Each row is a point. The points of each table are mixes of a few directions, plus a little noise. Count the directions of each table, and those that both share. Where both have some left over, give the other angles between the two spaces (their principal angles), to ten degrees, smallest first.
In the rows, 128 means zero.

First:
[[103 166]
 [154  87]
 [104 164]
 [105 163]
 [174  58]
 [124 133]
 [130 125]]
Second, 4 rows:
[[ 89 188]
 [160  80]
 [129 129]
 [136 116]]
Directions: first 1, second 1, shared 1

First (6 x 3):
[[101 180  97]
 [188  96 113]
 [157 130 103]
 [ 83  96 196]
 [100 150 129]
 [140 116 131]]
Second, 4 rows:
[[ 63 158 152]
 [147 119 120]
 [197  96 105]
 [110 136 134]]
Directions: first 2, second 1, shared 1

First, 8 rows:
[[134 142 113 130 128 125]
 [187  87 110  79  56 127]
 [ 88 106 200 135 165 142]
 [169 163  74 116 108 119]
 [ 88 120 137 156 150 129]
 [ 82 167 166 161 200 133]
 [180 130  93  96  85 122]
 [ 95 108 129 152 134 129]]
Second:
[[145 138 129 116 126 129]
 [ 42  68 124 191 134 126]
 [165 153 129 102 125 130]
 [193 174 130  82 124 130]
 [167 155 129 100 125 129]
 [ 59  80 126 177 132 125]]
Directions: first 3, second 1, shared 1

First, 8 rows:
[[111 129 143 162 113 139 135 122]
 [102 116 131 164 143 124 137 104]
 [ 82 100 122 181 184 105 138  71]
 [118 140 156 163  81 154 137 141]
 [159 119  86  59 182  96 112 126]
 [147 154 153 124  60 160 129 171]
 [170 159 143  85  59 159 121 188]
 [136 109  88  86 200  89 117 101]]
Second (7 x 8):
[[136 148 153 126  73 159 122 167]
 [133 120 118 172 132 111 174  85]
 [130  91  74 142 225  64 163  43]
 [111 136 146  93 122 151  77 172]
 [151 121 102 113 152 104 146 107]
 [143 143 140 120  90 145 128 154]
 [ 93 138 164 131 102 164  87 168]]
Directions: first 2, second 3, shared 2

First (11 x 11):
[[ 61 134 141 133 154 138 156 222 144  63 171]
 [204  85 122 139 113 113 114 100 125 159 120]
 [150 188 126 127 111 139 108  88 133 180  69]
 [ 54 175 119 113 138 134 135  93 112 117 138]
 [119 154 130 102 113 142 116  86 124 162  60]
 [121 108 144  88 112 146 118 124 133 148  36]
 [160 135 121 176 143 112 138 166 137 106 215]
 [164  99 115 159 136 104 135 124 120 114 206]
 [125 114 132 134 134 126 135 156 132 108 148]
 [140  89 143  82 105 142 112 108 129 160  21]
 [111 130 115 155 148 112 146 139 120  90 222]]
Second, 9 rows:
[[201 172 150 129 181  94 161 122 124 138 109]
 [ 65 142 123 107  94 165 103 122 134 141  75]
 [112 144 145 116 140 138 135 166 140 120  95]
 [168 143 115 135 129 108 123  54 110 161 139]
 [204 106 142 156 175  84 165 162 126  98 195]
 [ 42 104 145 112 114 171 125 238 157  80 101]
 [166 101 105 154 122 103 121  75 112 136 190]
 [ 77  87 103 132  79 156  96 118 125 126 153]
 [116 150 126 115 118 135 118 102 124 151  93]]
Directions: first 4, second 3, shared 2; angles 60

First:
[[127 130  97  62 129 129 161 145 137 164 135  37]
 [153 148 143 129 139 142 194 111 108 157 140  95]
 [104  80  93 146 126  42  87 133 125 104 148 184]
 [118 120 119 172 116 113 101  86 144  99 157 156]
 [121 123 157 126 138 156  75 249 139 104 134 125]
 [132 137 115 136 131 160 140  57 132 140 136  89]
 [122 156 140  92  90 133 139 152 154 122  91 149]
 [141 127 155 164 160 151 127  85  79 132  84 192]]
Second:
[[ 52 172 155 116 161 123 135 130 117 125 173 143]
 [120 139 123 146 171  94 129 107 111  93 181 127]
 [ 32 174 180  96 146 149 136 133 125 150 129 151]
 [193 123  81 152  85 123 100 136 119 165 141 126]
 [153  99 124 108  85 163 144 162 166 142  70 118]
 [115 112 158  92  84 179 141 153 158 166  39 130]
 [173 106 115 156 151  96 110  83 103 103 130 123]
 [188 101  84 158 142  96 129 118 126  84 164 110]]
Directions: first 6, second 4, shared 0; angles 30, 30, 80, 90
